Each row is a point. Each copy is the shape, with its points in the same order, stretched, turned, moved and blurred by noise. Say if it was mirrored as well.

Shape (7 x 2)
[[ 3.0 -1.2]
 [ 3.4  0.2]
 [-0.1  1.6]
 [ 3.3 -0.6]
 [-3.4  4.3]
 [-2.6  1.3]
 [ 2.2 -3.2]]
Copy 1 (7 x 2)
[[ 0.5  2.0]
 [-1.1  1.9]
 [-1.5 -2.3]
 [-0.1  2.3]
 [-3.0 -7.2]
 [-0.8 -4.9]
 [ 2.2  2.0]]
Copy 1 is: only turned
Copy 2 (7 x 2)
[[-1.6 -2.0]
 [-0.5 -2.8]
 [ 2.5 -0.4]
 [-1.1 -2.4]
 [ 6.1  1.2]
 [ 3.1  1.7]
 [-3.2 -0.5]]
Copy 2 is: only turned

Shape (9 x 4)
[[ 4.2  0.8  4.5  2.3]
 [-2.7  0.9  1.1 -0.1]
 [-2.4  0.0 -2.8 -2.1]
 [ 2.5 -5.5  0.3  0.4]
 [ 4.2  1.1  0.2  4.3]
 [ 1.4  0.2  1.8 -1.1]
 [-0.2 -4.0  3.7 -3.8]
 [ 0.8 -1.8  2.9 -0.1]
 [-0.5  2.5 -0.8  0.7]]
Copy 1 (9 x 4)
[[ 5.0  2.3  2.2  2.1]
 [-2.5  0.3  1.1  1.9]
 [-2.9 -1.3 -0.2 -1.8]
 [ 5.4 -3.6  3.1  0.6]
 [ 3.9  1.0 -2.8  0.2]
 [ 2.3  0.4  3.4 -0.3]
 [ 2.9 -2.3  8.4  1.1]
 [ 2.3 -0.5  4.1  1.8]
 [-2.1  1.2 -1.3 -0.4]]
Copy 1 is: only turned
Copy 2 (9 x 4)
[[-3.5  8.2 -0.7 -2.7]
 [-2.0 -2.2  2.7 -0.4]
 [ 1.6 -5.1  1.8  2.7]
 [ 5.6  2.9  0.4 -1.7]
 [-1.0  8.4  2.1  0.9]
 [-1.1  1.5 -1.1 -0.8]
 [ 1.8 -2.2 -2.5 -4.1]
 [-0.1  2.0  0.1 -2.7]
 [-2.1  0.2  2.2  2.1]]
Copy 2 is: only turned
Copy 3 (9 x 4)
[[-2.5  5.5  2.0  2.2]
 [-0.8 -0.2 -1.9  1.9]
 [-0.2 -2.1 -2.1 -1.6]
 [ 2.3  3.8  0.1 -2.3]
 [-1.7  2.8  4.6  0.8]
 [-2.0  2.9 -1.0  0.1]
 [ 0.2  4.3 -4.8 -1.0]
 [-0.4  3.3 -1.1  0.7]
 [-2.0 -0.6  0.5  1.0]]
Copy 3 is: mirrored

Shape (11 x 8)
[[-4.1  1.8 -2.1  1.9  1.3 -0.2 -1.5 -2.0]
 [ 1.3  5.0  2.4 -0.7 -1.8  0.2  1.3 -3.6]
 [ 2.5 -4.6  0.4 -1.0 -1.1 -1.4  2.4 -0.5]
 [-2.1 -3.8  2.0 -4.0 -2.0 -1.2 -1.7  1.3]
 [ 2.4  1.2  0.3 -0.3  1.2 -3.4  2.7 -1.6]
 [ 2.2  3.5  2.1 -0.7  0.2  0.8  0.0  1.2]
 [ 2.2  4.4 -0.9 -0.6  1.0 -2.2  2.8 -0.4]
 [-0.1  1.8 -1.2  2.7 -1.6  1.6  1.9 -0.1]
 [ 1.9  3.5  4.9  2.0 -1.6 -2.4  2.8  0.4]
 [-7.1 -1.7  0.2 -0.3  6.6  3.7 -5.2 -3.6]
 [ 1.6 -5.1  0.1 -2.1 -1.0 -2.4 -5.9 -0.3]]
Copy 1 (11 x 8)
[[-1.4 -0.1  2.8  0.6  1.3  2.2  0.3 -2.8]
 [ 0.7  3.2  2.5 -3.8  0.4 -1.5 -0.3 -0.1]
 [ 1.3 -2.7 -2.1 -1.5  4.0 -2.6 -1.3  2.1]
 [-0.8 -2.1 -0.4  0.5  0.9 -1.3 -6.2  1.6]
 [-0.3  0.9  1.5 -2.3  5.0 -2.2  1.5  2.3]
 [ 1.1  4.7  0.2 -0.2  0.8 -1.1  0.2 -0.4]
 [-0.9  3.1  1.2 -2.1  3.3 -1.0  3.0  2.4]
 [ 2.4  1.2 -0.2 -0.3 -0.3  0.9  2.9 -1.4]
 [ 3.2  3.7  3.7 -0.1  2.0 -2.7  1.3  1.4]
 [-1.2 -0.1  2.0  1.2  2.4  5.6 -5.7 -7.4]
 [-2.8 -3.1 -0.7  1.0  3.2 -4.4 -4.8 -0.7]]
Copy 1 is: only turned
Copy 2 (11 x 8)
[[-0.6  0.9 -2.9  2.5  1.9 -3.5 -2.8 -4.7]
 [-3.8  1.4 -1.4  0.2 -4.0 -3.3  2.9  1.5]
 [-1.8 -2.1  4.6 -4.7  0.6  0.0  2.5  0.2]
 [-0.6 -3.7  2.1 -3.8 -2.1  4.6 -3.8 -1.6]
 [ 0.8  1.9  0.3 -4.0 -0.4 -3.8  3.0  0.2]
 [ 1.1  0.0 -0.1 -0.1 -2.2  0.9  2.5  2.0]
 [ 0.9  2.1 -2.7 -2.6 -0.3 -2.8  3.7  1.1]
 [-2.1 -1.1 -1.1  1.7  0.8 -1.1  4.0 -2.9]
 [ 1.6  0.4  1.6 -1.0 -5.1 -0.7  6.4 -2.5]
 [-0.8  3.9  0.4  4.7  2.7 -0.9 -9.5 -3.2]
 [ 0.0 -6.4  4.5 -2.5 -1.4  0.4 -3.3  1.5]]
Copy 2 is: mirrored
Copy 3 (11 x 8)
[[-2.3  0.4  1.2  2.7  2.3  0.1  1.9 -0.7]
 [ 0.6  1.1  0.6 -4.3  4.5 -4.4  0.9  0.1]
 [ 3.2  0.4 -2.0 -3.0 -4.3 -2.2  2.1 -1.1]
 [ 3.8 -2.5 -1.2  0.3 -1.7 -0.1 -1.1 -3.5]
 [ 0.0  1.1 -2.6 -2.7  0.8 -2.4  1.1  2.3]
 [ 0.1  1.8  0.1 -2.7  1.6 -2.3 -2.7  1.1]
 [-1.6  2.0 -2.5 -3.8  2.2 -1.2 -0.3  2.0]
 [-1.2  3.1  0.3 -2.5 -1.4 -1.6  1.1 -2.6]
 [-1.2  1.9 -2.0 -3.4  1.8 -7.1 -2.1 -0.9]
 [-1.6 -4.7  7.5  6.9  1.9  0.2  2.7  1.9]
 [ 7.2  1.5 -2.2  3.0 -0.5  0.8 -0.4 -0.9]]
Copy 3 is: only turned
Copy 4 (11 x 8)
[[ 0.3 -2.8 -2.8 -0.5  2.8  3.0  3.6 -4.8]
 [-5.0  0.9  1.0 -2.9 -1.6  0.0  3.8 -1.8]
 [ 2.3  0.5  2.6 -0.9 -3.4 -1.3 -2.3  2.5]
 [ 1.2  0.4 -2.0  1.0 -1.7 -2.5 -4.6  0.1]
 [-0.4 -0.7  3.7 -1.8 -1.9 -1.4  3.8 -1.0]
 [-4.5 -0.2  4.1  0.2  1.6 -0.2  1.7  0.6]
 [-3.4 -1.8  3.8  0.7 -1.9 -0.3  5.0 -1.4]
 [-1.9 -2.3  0.8  0.1 -0.5  4.7  1.6  0.3]
 [-6.1 -3.5  3.3 -2.7 -1.0 -0.3  1.7  1.2]
 [ 3.5  0.5 -1.4 -2.0  8.6  1.9  0.5 -9.3]
 [ 4.9  2.8 -1.8 -0.6  1.9 -3.8 -1.6  2.3]]
Copy 4 is: mirrored

Shape (12 x 9)
[[ 1.1 -0.8  1.7  0.8 -0.9 -3.7  0.4  3.3 -1.6]
 [ 2.7  0.6 -0.6  0.7 -2.2  3.5 -0.2  4.0  6.0]
 [ 2.8  1.9  0.3 -2.8 -0.8  1.3  0.5  1.2  3.0]
 [ 1.6 -1.0  1.6 -0.6 -1.9  1.7 -0.7 -1.7 -1.5]
 [-8.4 -1.7  2.2 -1.5 -2.6 -3.0  1.2 -0.4 -1.8]
 [ 2.0 -2.0 -0.5 -0.4 -0.1  1.4 -8.3  1.5 -1.9]
 [ 1.7  1.8 -2.4 -1.0 -1.9  2.8 -5.2  1.8 -2.3]
 [ 2.1 -0.8 -2.4  0.1 -2.5  2.9 -3.7 -1.4 -1.3]
 [-0.1 -0.1  0.4 -0.4 -0.9  4.3  1.3  0.4 -1.7]
 [-4.5  2.8  2.9  1.4 -2.4  1.6 -0.8 -0.7  1.8]
 [ 2.3  0.3 -3.2  0.5 -0.8  0.9 -0.9 -1.1 -1.8]
 [-4.6  0.7 -2.8  0.6  4.5 -1.8  1.2 -1.0 -1.0]]
Copy 1 (12 x 9)
[[-2.1  4.5 -2.4 -0.1  3.7 -3.8 -0.6  0.1 -4.4]
 [ 5.6  1.3 -0.1  1.5  4.0  1.8  5.0 -2.2 -2.7]
 [ 3.8  1.3  2.0 -3.2  2.5  0.1  1.8 -1.9 -3.1]
 [ 2.1  1.8  0.4 -0.2  0.8 -4.3  0.3 -3.3  1.5]
 [-1.4 -2.3 -7.1 -1.4 -3.6 -3.1 -6.0  3.1 -2.5]
 [ 2.3  3.9 -2.2  3.7  7.2 -1.1 -4.0 -8.2  3.4]
 [ 2.7  5.7 -0.3 -0.3  5.2  0.4 -2.1 -4.7  5.4]
 [ 1.4  2.6  0.2  1.2  2.6 -0.8  0.7 -6.1  5.5]
 [ 2.4  0.6  0.5 -0.8  2.2 -3.4  0.5  1.2  3.6]
 [ 4.2  1.6 -2.3  1.4 -3.9 -1.0 -3.0  2.3 -1.7]
 [-1.7  2.8  1.1  0.2  1.6 -0.3  1.9 -2.7  4.2]
 [-5.4 -2.0 -0.7  1.3 -1.3  1.9 -2.8  5.2  0.2]]
Copy 1 is: mirrored
Copy 2 (12 x 9)
[[-0.2 -0.3 -1.1 -1.8  3.5 -2.0  0.1  0.0  1.2]
 [-1.2 -5.5  2.6 -1.2 -0.8  1.4 -1.0  1.7 -1.8]
 [ 2.6 -2.6  0.6  0.9 -0.4 -2.3  0.2  1.8 -1.5]
 [-1.2  0.8  2.5  2.3 -0.5  0.9  2.7  0.9 -0.7]
 [ 0.7  5.7  1.1 -2.8  0.4 -0.2 -0.9  3.5  6.7]
 [-3.5 -0.1  4.6 -2.4 -3.6 -2.7  3.3 -2.8 -2.1]
 [-2.9 -1.1  5.5 -1.9 -1.0 -4.1  3.0  2.0 -2.0]
 [-3.6 -0.4  3.4  0.4 -2.5 -1.1  4.3  1.2 -1.2]
 [-0.8  0.8  3.3 -0.2 -0.3  1.6  2.9  3.7 -2.6]
 [-2.2  2.5  3.4  0.4 -1.6  1.2 -3.5  4.3  1.5]
 [-1.9  0.0 -0.4  0.5 -1.1 -2.5  4.8  2.6 -0.7]
 [ 1.4  4.3 -5.1 -4.2 -2.2 -2.7  1.4  5.0  0.4]]
Copy 2 is: only turned
Copy 3 (12 x 9)
[[ 0.1  0.7 -3.2 -1.6 -0.7  2.6 -4.1  2.6 -2.3]
 [ 4.3  6.5 -1.2  3.5 -1.1 -2.1 -0.3  3.1 -0.9]
 [ 1.4  5.4 -0.3 -1.8  0.9 -1.1  0.6  0.7 -1.0]
 [ 0.0  0.5  2.9  0.5  0.0  2.6 -0.2 -2.0 -0.4]
 [-4.8 -3.9  1.5 -4.7 -4.1 -0.1  0.7  3.4 -0.8]
 [-4.6  4.1  0.2  5.0  0.7  7.0 -0.4  0.7 -0.2]
 [-3.6  3.7 -0.5  5.4  2.9  2.8  3.2  0.5 -2.2]
 [-2.1  2.8  1.5  5.7  0.8  1.4  0.5 -2.9 -0.1]
 [ 0.8  0.3  1.7  1.1 -1.6  1.0  4.0 -1.7 -2.1]
 [ 1.1 -1.9  2.2  0.2  1.1  0.1  3.4  4.1  2.0]
 [-0.7  2.0 -1.9  3.7  0.1  0.0  0.6 -4.0 -0.2]
 [-1.8 -1.9 -4.5 -1.6 -4.4 -0.7  4.4 -2.2  2.4]]
Copy 3 is: only turned
